Rows are points. A path goes straight from each point to the next, and from the last back to the first. The post is the endless flat space through its rows: a point in 2 columns, a line in 3, a plane in 4, and so on, so that a path can go around it. Count how often the path circles the post. Going back the other way cancels.

Post (2 x 3)
[[ 3.2 -1.2  2.0]
 [-3.0  0.8 -3.0]]
Path (32 x 3)
[[-1.5  1.1  2.0]
 [ 7.4  0.6 10.3]
 [-3.7  4.1 -4.6]
 [ 4.2 -1.2 -4.0]
 [ 6.1 -2.3 -1.2]
 [ 1.3 -4.0 -2.5]
 [ 5.8 -2.9  5.1]
 [-1.0  3.0  4.2]
 [-0.4  1.2  5.0]
 [-2.4  4.7 -1.3]
 [-3.2  1.5 -4.9]
 [ 7.0 -5.4 -0.8]
 [ 5.2 -4.5  2.7]
 [-2.3  0.4  0.9]
 [ 0.6  1.1  2.2]
 [-1.1  3.9 -0.1]
 [ 1.0  1.0 -3.5]
 [-2.0 -2.6 -7.3]
 [ 1.2 -3.9  1.4]
 [ 0.6 -0.8  1.8]
 [ 2.3  1.0  3.6]
 [ 3.4  2.0  3.1]
 [ 6.7  0.4  3.9]
 [ 2.4 -0.5 -5.8]
 [-4.4 -1.9 -7.3]
 [-1.1 -1.1 -0.3]
 [ 1.3 -0.1  7.0]
 [-0.3  1.0  1.0]
 [-3.9  3.3 -6.6]
 [ 8.7 -2.6 -0.3]
 [ 0.2 -1.5 -1.7]
 [-6.3 -0.6 -0.8]]
Times around: 5

Post (7 x 8)
[[ 0.2 -4.2 -0.2 -4.6 -2.9  3.2  4.0 -3.4]
 [-0.5  8.8  2.8 -0.7  2.9  0.3  0.1  0.2]
 [ 1.2 -3.1  1.2  1.5  0.6  3.0  6.5  0.9]
 [ 2.0  3.7  3.5  0.0  2.0  0.3  0.4 -1.9]
 [ 4.7 -5.2 -4.6  0.6 -1.2  1.9  1.7  1.2]
 [-3.5 -0.6  4.7 -0.9 -0.9 -3.7  1.9 -1.3]
 [ 3.0  0.5 -1.1  2.2  0.0  2.1 -4.8  3.8]]
Path (24 x 8)
[[  1.8   1.5   3.0  -1.9   0.6   0.0  -5.5  -2.6]
 [  1.1  -8.2  -3.0  -0.3  -3.9   0.8   3.1   4.9]
 [  5.4   4.2   0.1  -1.7  -1.9   5.2  -5.7  -1.0]
 [  3.1   3.5   0.9  -0.6   2.5   4.1   3.4  -7.4]
 [  3.7  -3.8  -3.9   0.9   3.0   0.6  10.2  -0.3]
 [ -4.6  -0.1   3.7   4.1   2.2  -2.4   8.9   6.5]
 [  2.3  -1.8   0.6  -1.4  -1.3   3.5   3.2  -0.3]
 [ -3.0   1.7   2.8   2.1  -0.7  -0.3   3.4  -0.7]
 [  2.1  10.8  -0.9  -0.7   4.2   4.8   0.6  -2.9]
 [ -1.2   0.3   1.9   0.2  -2.1   0.3   1.5  -0.6]
 [  3.7  -0.9  -2.7   0.6   1.0   7.8   0.7   1.0]
 [  3.3   6.6   5.4  -3.8   2.5   4.2  -3.8  -5.3]
 [  2.9  -7.6  -3.0  -1.1  -4.3   1.2   3.4   5.2]
 [  4.2   2.2  -5.5  -2.0  -4.3   7.1  -3.2   0.2]
 [  4.1  -1.6  -3.2   2.2  -1.5   5.4  -6.2   1.0]
 [  1.0  -5.7   1.6   1.6   1.6  -2.7   4.0  -2.8]
 [  1.3  -4.4   6.3   0.1   0.1  -5.1  -1.3   0.9]
 [  2.6   1.0  -3.8   1.2  -2.2  -3.0   4.5   4.5]
 [ -1.2 -10.4  -4.1   1.2  -4.9   5.0   5.7   1.1]
 [  3.4   1.9  -2.6  -0.2   1.5   7.4  -8.9  -0.2]
 [  1.7  -4.9   3.3   3.4   1.6  -5.1   4.0   1.7]
 [  1.7   8.0   1.7  -0.6   3.6  -4.1   5.7   0.6]
 [  0.0   4.2  -3.1   3.0  -1.8   3.4   0.5   3.6]
 [ -0.1   3.4  -4.0   2.3   0.8   6.7  -1.1   5.0]]
Times around: 5
